Each row is a point. Examples show where two turns around zero, p and q, send a point. Write where each new point lands after one turn and then the other. Backwards means that the second turn is done in reverse. Each puzzle has new turns, and all numbers are rounded.

Turn p:
[ 0 18 15] => [ 5 10 21]
[ 4 19  7] => [10 11 14]
[29  1 -9] => [ 28 -10  -8]
[-48 -24 -20] => [-49  10 -28]
[ 15 -14   7] => [  6 -21   1]
Turn q:
[-4  1  3] => [-3  2  4]
[ 28   7 -23] => [ 26   3 -26]
[-19   8 -33] => [-21  15 -29]
[-23   7  15] => [-18  11  19]
[-17   0  29] => [-13   1  31]
[ 35 -24   9] => [ 29 -32   2]
Where do these land?
q, then p: [-30   0   7] => [-24  14  13]
p, then q backwards: [ 18 -31 -25] => [ 18 -25 -31]
q, then p backwards: [  7  19 -17] => [ -1  13 -23]
q, then p: [-12 -15  21] => [-21 -13  14]
q, then p: [17 27 14] => [28  1 20]

Turn p:
[  6  17  48 -10] => [ 16  16  31 -36]
[-11 -23  23 -10] => [ -2 -25  20 -16]
[ 23  21 -11  39] => [ 9 36  4 35]
[-21   2 -28  22] => [-31   5 -11  25]
[13 -4 -6 -2] => [12 -3 -6  6]
[ -6 -21 -11 -35] => [  2 -33 -21 -16]
[ -5   7 -15  -4] => [ -7   3 -16   1]
Turn q:
[-8  2  7 -2] => [-7  5  7 -1]
[ 19 -10   6   7] => [ 17 -11   5  11]
[ 23  -2  16 -34] => [ 17 -20  25 -26]
[-38 -39 -22  13] => [-46 -19 -21  26]
[ 20  18  -6 -12] => [ 22   3  -4 -20]
[-17  31  -1  28] => [ -3  42 -11  10]
Where do these land?
q, then p: [-33  33  -6 -28] => [-18   6 -26 -44]
p, then q backwards: [ 15 -29   8   8] => [ 22 -22  16   2]
q, then p: [ 19   6 -14 -24] => [ 20 -20 -17  -8]
q, then p: [ 17 -13  27  30] => [13 18 33 22]
q, then p: [-23  23 -13  11] => [-18  22 -22  -6]
p, then q: [  5 -19  -1   2] => [  2 -11   3  16]

Turn p:
[ 18 -11   2 -29   7   0] => [ 23   0 -11 -22  12  -9]
[-2  2  3 12 21 -3] => [-7 -5  7  9 19  7]
[-1  5  8  5 -6 35] => [ 10  -3  10  -5 -17  29]
[-15 -27 -10  18  -2  18] => [-18 -25 -15  -1 -11  20]
[  8 -13 -36 -17  -2 -24] => [ -7  13 -40  -4   9 -22]
[ 10  18   2  12 -20 -30] => [  1  12   6  28  -9 -29]
[ -9   2   7   7 -15  -7] => [ -8  -3   9   5 -14  -9]
[-10  24  24  -7  16  11] => [  4  10  35 -10  10  12]
Turn q:
[-19  11  -1  -2  -4   5] => [-18   8   1 -10  -7  -4]
[ -3 -12 -36  -6 -18  -8] => [ -3 -20 -36  -4 -13   0]
[ 0 -3 17 10 11 21] => [-6  8 21 10  5 17]
[ 35  -3 -14 -34 -17 -20] => [ 46 -15 -20 -19 -13  -6]
[ -5   9   9  26 -20   5] => [-14   3  12  21 -19 -12]
[ -5  -5  25  14  12 -11] => [ -4  -1  22  10  20 -12]
[  9   6 -22 -13  24  -4] => [ 12  14 -24  -9  16   9]
[-12  -3  22   4  12  14] => [-13   5  25  -1  10   9]
Where do these land?
q, then p: [-13 -14  16 -10   8 -12] => [  0 -13   5 -18  19  -7]
p, then q: [ 17   1 -12 -18  -5 -19] => [ 15  10 -23   0   5 -17]
q, then p: [-4 27  6 15 -3 18] => [ -6  15  25  12 -18   0]
q, then p: [ -8 -22 -17   1 -16 -11] => [-15 -16 -26  -6  -3  -4]
q, then p: [26  6 14  1 35  7] => [25  8 17 15 22 22]
q, then p: [-6 21  1 -4  1 48] => [  4  20  26 -10 -33  22]
q, then p backwards: [  5 -11  -2   1 -24  -7] => [  4 -17  10   8 -17  -1]
q, then p: [-16  -7  -6  13   4 -25] => [-24  -5  -8   3  19 -10]

Turn p:
[-12   4  14 -14  15  13   5 -10] => [-11  -6  16 -20   7   8  -4 -10]
[-10   4   8 -11 -12  -5  -1   4] => [ -2   1   1 -10 -20   0   0   0]
[ 11  14  -8   5  -8   7  -9 -12] => [ -2  18 -12   6   5  13  -7  -3]
[-1 -2 17  6 -3  0 -5 13] => [ -1  -5  13   8 -12  -3  -9   5]
[  0  -7  15   5   1 -17  -4   5] => [  4  -1   8   4  -9 -20  -8   0]
[ -9  -2 -15  15   7 -14  -4  14] => [-11  -4  -8  13   2 -18  12  13]
[ 14   9 -12  -4  -2   1  17  -3] => [13 12 -4 -6 10  9 11  8]
[ 11  -9 -14  -5   8  10  -4   6] => [  6 -13 -11   2  14   7  -2   8]
[ -2 -10  -7   2  -6   5   5 -16] => [  6  -1  -6   2   4   5   8 -18]
Turn q:
[ -4  13  -8  15  -9   8 -17  11] => [ 13   7  -6  19  -5  13 -13  -7]
[  5 -14   7   0 -10  -8  -4   3] => [ -5  -6   3   1 -14 -13  -3  -3]
[ -1   8   3  -7  -8  -2 -11  -2] => [ 2  7 -1 -8 -8  4 -9 -6]
[  6  -4  27   5  -4 -25  -5  -6] => [-10  14  11  -5  -7 -30 -10  -3]
[  9   4   2 -25  12  -2   7  -1] => [  6  -2  -1 -26   3  -2   7  12]
[ -6  -9 -15   1   0   4  -1  12] => [  1 -12 -12  11  -4   7   1   6]
[-19   1   3 -11   3   7  15  13] => [-10  -2   5  -1  -2  16   2  24]
[ -4  -1   1  17   7 -10   3 -10] => [-10   8  -2  10  13 -10   1  -5]
[ 4 11 -6 -9 -3  5 12 -6] => [  3   5   1 -10   1  11  15  -1]
[-3 -7 -6  0  9 10  4 -9] => [ -4 -11  -1  -1  13   5   4  -2]
[13 -3 -8 13  4 13 -3 -5] => [ 13 -10   2   9  10   0   5 -13]
Where do these land?
q, then p: [ -6   5  -7   3  -3 -12  -7  -1] => [ -9   9 -11   2   1   2   5   1]
p, then q: [ -7   6   1 -48  -7 -10  17  11] => [  6 -16   0 -32 -34  10  14  13]
p, then q backwards: [ -7   8  -5   4  12   5 -10   2] => [-16  -7   2   2   6  -4   4  -6]
p, then q: [  5  -3  -2  -2  -5   2  -1 -17] => [  4   1  -3  -8  10   3   4 -12]
p, then q backwards: [ 0 10 -7 10 -4 10  5  2] => [-10   9  -5   6  -2   3  12   2]
q, then p: [ 4  9 20  8  0  2 -4  1] => [ -4  10   9  -1  -4  -5 -18   2]
p, then q: [15 -7 -4 16  7  2 -2 -7] => [  8   3  -3   8  19 -12  -2  -3]
q, then p: [-9 -3  6  5 -1  8 -9  5] => [ -7  -5   0  11  -2   1 -10  -4]
p, then q: [ 14 -23  -5  -1  -2  -5   3   8] => [ 10 -11  -4   6  -3 -21  10  -5]
p, then q backwards: [-10   0   3   5   5  -2   8  -3] => [ 4 -3  5  3 -3 -1  9 -8]

Turn p:
[-11  -5  -7  -5  19 -18 -13  24  12] => [ -8 -11  -6  -2  33  -8 -10  14  10]
[ -4 -29 -24 -24   6 -19  15  -1  -6] => [-11 -19 -24  25   4 -15  20  19  -4]
[  3 -26  14 -17 -18   9  15   0  14] => [  1 -23 -11 -13 -24   5  18   7  13]
[-12  16 -15 -11  21  10   4 -19   6] => [ -7  19 -19   4  15  -1  13 -23  -2]
[ 24 -10  -7   3  29 -19   6 -17   7] => [  6 -23  -5  19  10 -24  -2 -25  -8]
[-24  31  21  37 -32   6  16   6 -22] => [-13  35  42   8 -25  30 -13   4  16]
[ 35  19 -14   3  -1   0 -10  -4  15] => [ 26  11  -1  -9  -2 -31 -11 -12  -4]
[ 19   7  39  -2 -24  -7 -17   9 -14] => [  1  -9  39 -29 -17  -1  -4  11 -15]
[ -9  23  -9  23  10  25   8  14 -18] => [18 31 13 15 13 25 -2 -3  6]
[-20 -26   2  -6 -10  12 -25 -13   6] => [-14 -11 -28 -17  -8  20 -10   7 -13]
Turn q:
[  1 -25  -5   4   4  11  -5  10  22] => [ -8 -16  -3  14  -8   3  15  15  19]
[ -8  17  32  12  16  12 -12 -15  26] => [-18  17  17  29 -17 -11  -6 -24  14]
[ 20 -14 -21 -23  27   4 -20 -23  18] => [-23 -17 -35   0  -1   7 -20  -6  32]
[-26 -11 -26   5 -23   3 -12   0 -14] => [-12 -19   0 -16 -15  10   5  18 -31]
[-17  27 -25   8  -2  12  21   3   8] => [ -4  26 -14  14  -2  21   8   8 -26]
[ 16  -6 -13  12  -7   6  -2  19 -18] => [ 21 -16   1   4   8   4  -9  21  -9]
[ 1 26 17 18 11 10 35  7  6] => [ 18  31   6  31  13   2  12 -13  -7]
[  5   7  11 -28   6  19   4 -29   7] => [-14   5  -1  -4   3  24  -8 -32  18]
[ 10  -7  14   1 -32 -21 -20  16  -3] => [ 18  -4  23 -26 -17 -16  -5  18   8]
[-25  -8  -4 -26   7 -27 -14  10 -28] => [-24  -7   3 -37  23 -20  -2   9 -14]
[ 22  -7  21  17  -8 -29  26   2 -23] => [ 46  -1   3 -11  13 -25  10 -14  -4]
Where do these land?
p, then q: [ 15  -1  -6   3 -12  -9  -1 -12  21] => [  2  -1  -9 -24 -18  -7  -3   5   3]
p, then q: [  0  27  22 -14   8   3 -12 -33   9] => [-17   9  -6 -27   5   9  -3 -38 -11]
p, then q: [ -2 -24 -29   3  18  16  24  45  14] => [ 14  -2 -30  43  -1   0   6  31  30]
p, then q: [-30 -20   3   1   5 -18   5 -10   7] => [-25 -13  -2   9 -12   1  21   9 -16]
q, then p: [ 14  30  -4   2  10 -17  -2  -7 -26] => [  0   9   4  -3  20 -18  -9  -3 -36]
q, then p: [  8   3  22  22   4   1 -16 -19  -1] => [-14 -10   5  -4 -23  -7 -24  -7 -14]
p, then q backwards: [  4   7   6   7 -24  11  23  -6   4] => [  4   2  11   5 -20   0  -2  -9  28]
p, then q: [-34   7  -2   5  -7   2 -17  12  -2] => [-28  12  13  13   7   9  -9  15  -6]
q, then p backwards: [ 10   5 -12  -8  -2   3 -19 -16 -14] => [ -3 -12   7  16  -3  -1 -22  -7  13]
p, then q: [ 10  15  21 -14   0 -23 -25   4  -9] => [-13   0  18 -23  25 -21   2 -12   3]
q, then p: [  4 -48 -22  -8  -1  30  40  41  -3] => [ 49 -29  -7  28  17  25  25  -4  38]
